Each row of a before or after table is a point. The points were changed in one or more steps. Then noise was added and the rows were shuffled. The steps act on columns, c1 being the first. Write out the steps. A step turns or swaps two columns, mirrors them in a line or flattens them onto one, adds a multiple of one to another, or multiplies or shifts one. Angles are multiples of 10 degrees, from the lower column toward the higher: turns from -170 to 170, lines from 10 to 170 but not 90. Use the fewest steps. Two steps may share a column if one is a turn and the other turns, adds or multiplies; they go together, in the order done. Otherwise the lowest column goes first.

Before (11 x 3):
array([[ 37,   0,   1],
       [-12,  -3,   5],
       [-22,  10,  60],
       [-29, -36, -26],
       [ 28,   7,  56],
       [-27,   4,  -7],
       [-26, -31, -37],
       [-20,  10, -34],
       [ 20, -43, -29],
       [ -6, -11, -14],
       [-16, -10,  -3]])
After (11 x 3):
array([[  2,   1,   3],
       [  2,  -4,   4],
       [ -4, -10,  -3],
       [  1, -11, -36],
       [ -3, -21,  60],
       [ -1,  -4, -10],
       [  0, -27, -30],
       [ -2,  27, -37],
       [  0, -23,  58],
       [ -3,   9,  -8],
       [  0, -22, -26]])
Steps: multiply c1 by 0; add -0.5 times c3 to c2

Before (12 x 8):
array([[ -4, -24,  11,  33,  -3,  19,  25, -10],
       [ 38,  26,  15,  -3, -11,   0,  -1,  13],
       [  9,  14, -14,   7,  -9,   6,  -4,  21],
       [  5,  10,  -7,  26, -18,  -2,  -7,  22],
       [ 14, -28,   4,  16,  -6,   0,  10,  -4],
       [ 15,   9,   9,   2, -16,   6, -14,  39],
       [  5, -39,  -2,   4,  12,   1,  20, -11],
       [ -5, -25,  19,  14,  18,  -9,   3, -16],
       [-10,  20,  -4,   7, -26,  19,   3,  15],
       [ -6, -21,  -9,  27,  -8,   3,  -9, -23],
       [-17, -14,  -9,  11, -40,  -9, -15,   2],
       [ 23,  25,  15,   9,  -4, -35,  17,  11]])
After (12 x 8):
array([[  4,  -1, -18, -15, -12, -17,  24,  21],
       [ 15, -25,  10, -18, -23,  -5,   2,  -4],
       [  9,   2, -34,  -3, -22,  -6,   8,  21],
       [ -7,  -8, -21, -16,   3,  -7,  25, -24],
       [ 23,  21,  38, -18,  -3, -16,  -6,  10],
       [-10,  13, -10,  -7, -13, -18,   2,  15],
       [  5, -34,  -6, -16,  -5,  12, -13, -10],
       [ 38,  20,  38,   4, -60, -11,  -1,  13],
       [ -4, -18,  26, -42, -14,   4,   3, -10],
       [ -6, -17,  47, -12,  22,  14,   7, -16],
       [-17, -16, -23,   2,  19, -41,  19,   2],
       [ 15, -10,  22,   7, -33, -14,  13,  37]])
Steps: turn c5 and c6 by 70 degrees; add -1.5 times c1 to c5; add -0.5 times c8 to c2; multiply c3 by 2.5; turn c4 and c7 by 140 degrees

Before (10 x 12):
array([[ -1,  45,  18,  20, -36, -13,   4,  -8, -16, -14,   7, -10],
       [ 11,   5,  -4,  -9,  18,   3,  12,  22,  26, -24,  -2,  -5],
       [ 14, -23, -25,  11,  26,  12,  -4,  11,   6,   6,  -8,  -6],
       [ -2,  15,  19,  10, -46,   4,  27, -19,   5, -18, -13, -14],
       [ -1, -19, -27, -10,   6, -16, -15,   0,  32,  -1,  -8, -32],
       [ 17,   7, -21,   3,  18, -14,  23,  -7,  19,  16,  -1, -14],
       [ 49, -13,  14,   0,  24,   3, -23, -13,  28,  29,   6,  -3],
       [ -7,   2,  16,  11,  44, -12,  -9, -14,  19,  36, -19,  -9],
       [ -9,  26,  25, -13, -43, -16,  24,   6, -23,   4,  -8, -14],
       [ -7, -15,  -5,  -9,  51,   9,  -6, -18,  19,  32,  18, -27]])
After (10 x 12):
array([[ 18,  32, -25,   3,  24, -14,  37,  -7, -13,   2,  -5, -12],
       [ -6, -26, -19, -10,  59,   8,  -8, -17,   2,  -8,  -6, -18],
       [ 49,  60, -22,  -1,  37,   3, -37, -13,  22,   7,  -1,  -1],
       [ -3,  12,   2,   9, -47,   4,  43, -20,  18,  15,  -7, -17],
       [ -1,  42,  21,  19, -38, -13,   7,  -7,  12,  11,  -2,  -6],
       [ -7,  -9, -13,  12,  56, -12, -13, -14,  21,  -1,  -4, -14],
       [ -1, -20, -39, -10,   4, -16, -25,  -1, -15,  -6, -12, -31],
       [ -9,  12,  31, -13, -30, -17,  39,   6,  15,  30,  -5, -14],
       [ 13,  -2, -13,  11,  24,  12,  -6,  11, -21, -13,  -4,  -8],
       [ 10,  20, -26,  -9,   0,   2,  19,  23,   6, -30,  -2,  -6]])
Steps: add 1.5 times c1 to c2; turn c3 and c9 by 70 degrees; turn c5 and c10 by -40 degrees; multiply c7 by 1.6; flatten c11 and c12 onto the line at 70 degrees

Before (13 x 18):
array([[-21, -60,  -2,   8,   8,   9,   6,  10,  -7,  17,   2,  10,   3,
          8,   6,  11,  17,  12],
       [-46, -14,  -1,  -3,   9,   9,  -8, -11,  12,  11,   9,  11,  -6,
         18,  -1,  22,   4,   8],
       [  0,   6,  10,  17,  -4,  17,  -5, -15,   4,   5,  13,  -4,  -1,
         22,  16,  15,  28,  22],
       [ -7,  12,   1,  15,   2,  13,  -1,   1,  12, -25,   6, -10,  17,
         -1,  -9, -51,   8,  10],
       [-18,  19,  -2,   8, -35,   8,  -7,  58,   4, -15,   2,  17,  -6,
          1,   2,  19,  -4,  23],
       [-10,   8,  -1,  17, -35,   9,  -1,  -8,  13, -26,  22, -33,  11,
         14, -11,  26,  18,  16],
       [-12,  -6,  10,  12,   1,  11,  -6,  -3, -35, -12,  23,  14,   8,
         18,  -8, -20,   0,  17],
       [-23, -15,   8, -32,  11,  13,  29,   2,   5,  18,   2,  18,  29,
         17,  -2,  20,  19,   1],
       [  1,  22, -16,  16,   5,  18,  13,  -7,  -3, -15,   9,  17,   0,
         15,   0,   4,   5,   7],
       [-11,  25, -14, -36,   0,  11,  -5,  13, -17,  14,  39, -21,   8,
          9, -15,  -9,  47,   1],
       [-11,  27,   1,  17,  -6, -11,  22,  -6,  11,  -4,  14, -21,  24,
          0, -13, -34,   0,   1],
       [-32,  16,  -2,   1, -13, -34,   1, -14,  11, -28,   6,   8,  -2,
         12, -19,  14,   8,  22],
       [-13,   9,  -4,  16,  10,  13,  -6, -12,   3, -24,  21, -27,  -2,
          6,  28,  -5,   4,  23]])
After (13 x 18):
array([[-12,  27,   1,  16,   7,  27,  22,  -6,   0, -21,  15,  -4,  24,
        -15,  -1,  25,  11,   1],
       [-14,  10,  -6,  16,  12,  -9,  -6,  11,   5, -28,  22, -24,  -3,
         28,   5,   9,   3,  23],
       [-45, -14,  -1,  -3,  10, -19,  -8,   9,   4,  12,   9,  10,  -5,
         -1,  18, -14,  12,   7],
       [-10,  25, -16, -37, -15,  -5,  -5,   0,  46, -21,  39,  15,   8,
        -15,  10,  13, -17,  -1],
       [  0,   6,   9,  17,  14, -23,  -5,  -4,  28,  -4,  12,   6,  -2,
         15,  21,  -4,   4,  22],
       [-18,  19,  -2,   8, -59, -16,  -7, -36,  -4,  17,   2, -15,  -7,
          3,   0, -13,   4,  22],
       [-22, -60,  -1,   8,  -9, -14,   5,   8,  17,  11,   4,  16,   4,
          6,   8,  -5,  -7,  12],
       [-24, -15,   8, -33,  -2, -21,  28,  10,  19,  18,   2,  18,  29,
         -2,  18, -11,   6,   0],
       [-12,  -5,  11,  12,   1,   1,  -6,   1,   0,  13,  24, -14,   8,
         -9,  18,  22, -35,  18],
       [-11,   8,  -1,  17,   8, -20,  -1, -35,  17, -33,  22, -26,  10,
         -9,  14, -17,  13,  16],
       [ -7,  11,   3,  15,   1,  16,  -1,   3,   7, -11,   5, -26,  16,
         -9,  -1,  51,  13,   9],
       [ -1,  22, -16,  17,   6, -18,  12,   5,   5,  17,   9, -15,   0,
          0,  15,   5,  -2,   7],
       [-31,  16,  -2,   1,  15,  22,   0, -14,   7,   9,   6, -28,  -1,
        -20,  12, -30,  11,  22]])
Steps: turn c5 and c8 by 90 degrees; turn c6 and c16 by 150 degrees; swap c9 and c17; swap c10 and c12; swap c14 and c15

Before (9 x 32):
array([[ 10,  -3, -12,  -2,  15,   0,  17, -18,   6, -12, -10, -18,  -6,
          9,  -7, -26,  16,   4, -19,  -7, -21,  32,  -6, -32,   3,  -1,
         18,  -2,  12,  -6,  12,  -2],
       [ 17,   0,  -5,  -9,  26,   7,  16, -19,   9,  -6,  -1, -13,  -1,
        -17, -25,   5,  18, -11,  -7, -11, -37, -17, -15,   9,  -1,   2,
         17,  -2,   5,  -7,  13,   7],
       [ 11,  -6,  19, -16,  -3,  58,  14,  -4,  12,  17,  -8,   7,  13,
          2,   6,   9,  21,  14, -17,  17,  11,  -7, -10, -11,  15, -19,
         17,  19,   7,   1,   5,   3],
       [-18,   3, -19,   9,   5,  -1,  13,  47,  11,  13,  22,  -1,   5,
        -14,   4,   2,   1,  10,  -5, -14, -11, -26,  12, -13,   3,  -9,
         15,  -8, -16,   2,   4, -10],
       [-60,   1,   1,  -5,  -2,  18,  10, -16,  14,   2,   1, -10,  13,
        -16,  -3,   5,  10,  -1,   9,   4,   7,  13,  -3, -29,   6,  -7,
         18,  22, -40,  52,   0,   9],
       [ -2,   4,  -5,   9,  -9,  12,   9, -14,  12,  18, -22,   3, -10,
        -11,   7,  17,  -3,   6, -21,   3,   9, -27,  -8,  15,  -3, -11,
          7,   7,  13,  25,  -4,  -8],
       [ 15,  -7,   7,   4,  -5,   0,   5,   7,  35,  10,   4,  25,  -8,
          2,   0,   0,  12, -11,  21,  13,   7, -30, -14,  44,  11,   4,
        -25,  20,  15,  -7,  -6,   7],
       [-12,   0,  16,   0,   9,   9,  -2, -17,   7, -16, -18, -22,  -7,
         22,  -4,  18,   1,  12,  -1, -13,   8,   3,   3, -14,  12,   5,
         -2,  25,  11,  -7, -31,   4],
       [ 16,  -8,  11,   9,   3,   1,   1,  -9,   7,  11, -21,  11,  11,
         10,  -5,  16, -53,  15,   2,   2,   6, -12,  -1,  25,   2,  -5,
        -21,  -7, -11,   2,   5,   7]])
After (9 x 32):
array([[ 18,  -8,  -5,   9,   3,   1,  11,  12,   6,  12, -22,   1,  11,
         10,  11,  16, -53,  18,   2,   2,   7,   1,  -1,  24,   2, -11,
        -21,  12,   5,   2,   5,  -4],
       [ 14,   0, -25,  -9,  26,   7, -12,  10,   9,  -6,  -4,  16,  -1,
        -17,  -5,   5,  18, -13,  -7, -11, -37,  -4, -15,   9,  -1,  11,
         17,  23, -11,  -7,  13,   5],
       [  5,  -4,  -7,  -2,  15,   0, -18,  -3,   6, -12,  -7,  17,  -6,
          8, -12, -26,  16,   9, -19,  -7, -21, -34,  -7, -32,   3, -12,
         18, -13, -14,  -5,  12,  -7],
       [ -7,   4,   6,   9,  -9,  12,   3,   4,  12,  18, -15,   9, -10,
        -11,  -5,  17,  -4,   1, -20,   3,   9,   7,  -8,  15,  -3, -38,
          7,  30, -12,  25,  -5, -18],
       [-43,   1,  -3,  -5,  -2,  18, -10, -21,  14,   2,  -3,  10,  13,
        -16,   1,   5,  10,   8,   9,   4,   8, -21,  -3, -29,   6,   6,
         18,   7,  58,  52,   0,   9],
       [  7,  -6,   7, -16,  -3,  58,   7, -15,  12,  17,  -8,  14,  14,
          2,  19,   9,  21,  36, -16,  17,  11,   1, -10, -11,  15, -21,
         17,  14, -10,   1,   5,  -1],
       [-15,   1,  -4,   0,   9,   9, -22, -20,   6, -16, -17,  -2,  -7,
         22,  16,  18,   1,  30,  -2, -14,   8, -15,   3, -14,  12,  -3,
         -2,  16,  -6,  -7, -31,  -6],
       [  9,  -7,   0,   3,  -4,   0,  25, -12,  35,  11,   0,   5,  -8,
          2,   7,   0,  12,   5,  21,  13,   6,  24, -14,  44,  11,  16,
        -25,  24, -19,  -8,  -6,   8],
       [-11,   3,   4,   9,   5,  -1,  -1,   4,  11,  13,  24,  13,   5,
        -14, -20,   2,   1,  15,  -5, -14, -11,  52,  12, -13,   3,  -6,
         15, -12,  21,   2,   4,   2]])
Steps: mirror c1 and c29 in the line at 170 degrees; swap c3 and c15; swap c7 and c12; turn c8 and c22 by 130 degrees; turn c8 and c28 by 70 degrees; turn c11 and c32 by 30 degrees; add 1.5 times c32 to c26; add 1.5 times c25 to c18
